Each row of a before or after table is a point. The points were changed in one or more steps. Then noise was added and the rows were shuffled. The steps act on how far a point lies along the listed directions, d1 being the first. Name the steps. A step turns or swaps two directions, mirrors them in a line or flattens them onto one, adds a multiple of one to another, or multiplies one. Angles are multiples of 10 degrees, from the lower direction toward the higher: turns from -170 to 170, lines from 10 to 170 but not 90. Use the fewest steps. Two steps may share a direction if one is a turn and the other turns, adds or multiplies; they go together, in the order done. Otherwise the lowest direction goes first.

Directions:
(1): [-0.41  0.13]
(2): [-0.13 -0.41]
Before:
[[ 0.38  0.24]
 [-0.56 -0.37]
 [ 0.24  0.05]
 [ 0.19  0.31]
 [ 0.21 -0.04]
 [-0.27 -0.32]
 [ 0.09 -0.15]
 [-0.19 -0.28]
 [-0.58 -0.31]]
After, 9 rows:
[[-0.05  0.19]
 [ 0.64  0.15]
 [-0.30 -0.21]
 [-0.26  0.03]
 [ 0.64  0.10]
 [-0.18  0.10]
 [-0.42 -0.09]
 [ 0.28  0.19]
 [ 0.38  0.22]]
Steps: turn d1 and d2 by 160 degrees

Directions:
(1): [ 0.29  0.30  0.35 -0.02  0.23 -0.44]
(2): [ 0.29  0.24 -0.14 -0.57 -0.11  0.22]
Before (14 x 6):
[[-0.35 -0.16  0.06  0.66 -0.09 -0.20]
 [-0.06 -0.27 -0.43 -0.11 -0.37  0.64]
 [ 0.42  0.32 -0.25 -0.57 -0.04  0.45]
 [ 0.13  0.19  0.06 -0.16 -0.06 -0.08]
 [-0.10 -0.18 -0.01  0.12 -0.07  0.08]
 [ 0.47  0.41  0.42 -0.26  0.17 -0.37]
 [-0.31 -0.39 -0.44 -0.12 -0.26  0.54]
 [ 0.18 -0.03 -0.29 -0.41 -0.15  0.20]
 [-0.34 -0.40  0.07  0.35 -0.05  0.01]
 [ 0.28  0.52 -0.11 -0.72 -0.05 -0.02]
 [-0.34 -0.22 -0.17  0.03 -0.29  0.21]
 [-0.09 -0.33 -0.40 -0.11 -0.55  0.70]
 [ 0.23  0.19  0.00 -0.23 -0.06  0.01]
 [ 0.34  0.21  0.29 -0.35 -0.02 -0.03]]
After, 14 rows:
[[-0.26 -0.17 -0.22 -0.13 -0.33  0.28]
 [ 0.32  0.59  0.05 -0.59  0.06 -0.23]
 [-0.41 -0.23 -0.08  0.59 -0.19 -0.04]
 [ 0.33  0.20  0.38 -0.22  0.04 -0.14]
 [ 0.53  0.44 -0.10 -0.55  0.06  0.26]
 [ 0.36  0.34  0.51 -0.01  0.22 -0.50]
 [ 0.15  0.19  0.10 -0.09  0.00 -0.14]
 [-0.37 -0.43 -0.04  0.27 -0.11  0.14]
 [-0.15 -0.25 -0.45 -0.33 -0.27  0.57]
 [ 0.08 -0.17 -0.38 -0.35 -0.53  0.68]
 [-0.11 -0.18 -0.05  0.06 -0.08  0.13]
 [ 0.26  0.21  0.07 -0.18  0.00 -0.07]
 [ 0.28  0.08 -0.22 -0.45 -0.08  0.07]
 [ 0.09 -0.13 -0.40 -0.32 -0.36  0.62]]
Steps: turn d1 and d2 by -20 degrees

Directions:
(1): [-0.54  0.12  0.46  0.24 -0.32 -0.12 -0.25 -0.22  0.14]
(2): [ 0.34 -0.08  0.11 -0.57 -0.45 -0.09 -0.28 -0.27 -0.02]
(3): [-0.25 -0.35  0.24 -0.28  0.32 -0.20 -0.28  0.34 -0.41]
(4): [-0.32 -0.12 -0.62 -0.04 -0.03  0.17 -0.50 -0.03  0.18]
(5): [ 0.03 -0.72  0.18  0.12 -0.14  0.42  0.14  0.00  0.21]
(6): [ 0.07 -0.08 -0.19  0.26 -0.58 -0.26  0.04  0.52 -0.17]
Before, 14 rows:
[[-0.06  0.40 -0.24 -0.35  0.02 -0.32  0.06  0.35 -0.40]
 [ 0.08  0.01 -0.06  0.25  0.05 -0.06  0.49  0.30 -0.12]
 [ 0.15  0.30 -0.02 -0.09 -0.19  0.13  0.22  0.00  0.30]
 [ 0.29  0.08  0.46 -0.50 -0.33 -0.30 -0.38 -0.37 -0.15]
 [-0.11  0.40 -0.21 -0.40  0.53 -0.13  0.02  0.11 -0.26]
 [ 0.33  0.27  0.22  0.05  0.30 -0.17  0.41  0.28 -0.35]
 [ 0.07 -0.17 -0.16  0.13 -0.14  0.34  0.10 -0.49  0.18]
 [-0.76 -0.54  0.27  0.10  0.49  0.25 -0.07  0.19  0.07]
 [ 0.27 -0.34 -0.17 -0.42  0.42  0.33 -0.38 -0.23 -0.02]
 [ 0.29  0.22 -0.06 -0.45 -0.31 -0.51 -0.13  0.44 -0.42]
 [ 0.47 -0.12 -0.13  0.06 -0.45 -0.27  0.17  0.57 -0.32]
 [-0.33 -0.35 -0.32 -0.23  0.66  0.07 -0.30  0.37 -0.34]
 [-0.12  0.25 -0.05  0.34  0.63 -0.02  0.04  0.31 -0.30]
 [ 0.23 -0.26  0.52 -0.09 -0.28  0.29  0.30 -0.40  0.14]]
After, 14 rows:
[[ 0.08 -0.26  0.35 -0.16 -0.16  0.34 -0.37 -0.52  0.31]
 [ 0.04 -0.09 -0.23 -0.03 -0.75  0.01  0.16  0.28  0.01]
 [ 0.11  0.12 -0.59 -0.19  0.04 -0.05 -0.01  0.15 -0.09]
 [-0.40  0.10 -0.31  0.31  0.39  0.56  0.21 -0.44  0.60]
 [-0.14 -0.09 -0.37  0.13 -0.45  0.45 -0.13 -0.44  0.52]
 [ 0.51 -0.20 -0.49 -0.19 -0.10  0.20  0.07  0.31 -0.11]
 [-0.28 -0.05  0.24 -0.17  0.37 -0.09 -0.19 -0.29 -0.28]
 [ 0.00 -0.54 -0.17 -0.07 -0.53  0.31  0.00  0.16  0.08]
 [ 0.48 -0.09  0.71  0.14 -0.22 -0.12  0.44 -0.03 -0.13]
 [ 0.46  0.11 -0.01 -0.05 -0.82 -0.22  0.24  0.26 -0.03]
 [ 0.48  0.60 -0.32 -0.20 -0.42 -0.32 -0.06  0.06 -0.12]
 [ 0.21  0.11  0.35 -0.35  0.54  0.08  0.25 -0.29 -0.25]
 [ 0.12 -0.30 -0.61  0.24 -0.04  0.38 -0.19  0.15  0.10]
 [-0.07  0.01  0.15 -0.37  0.09 -0.16 -0.06  0.31 -0.11]]
Steps: turn d1 and d2 by -60 degrees; turn d1 and d4 by -70 degrees; turn d5 and d6 by -60 degrees; turn d3 and d5 by 160 degrees
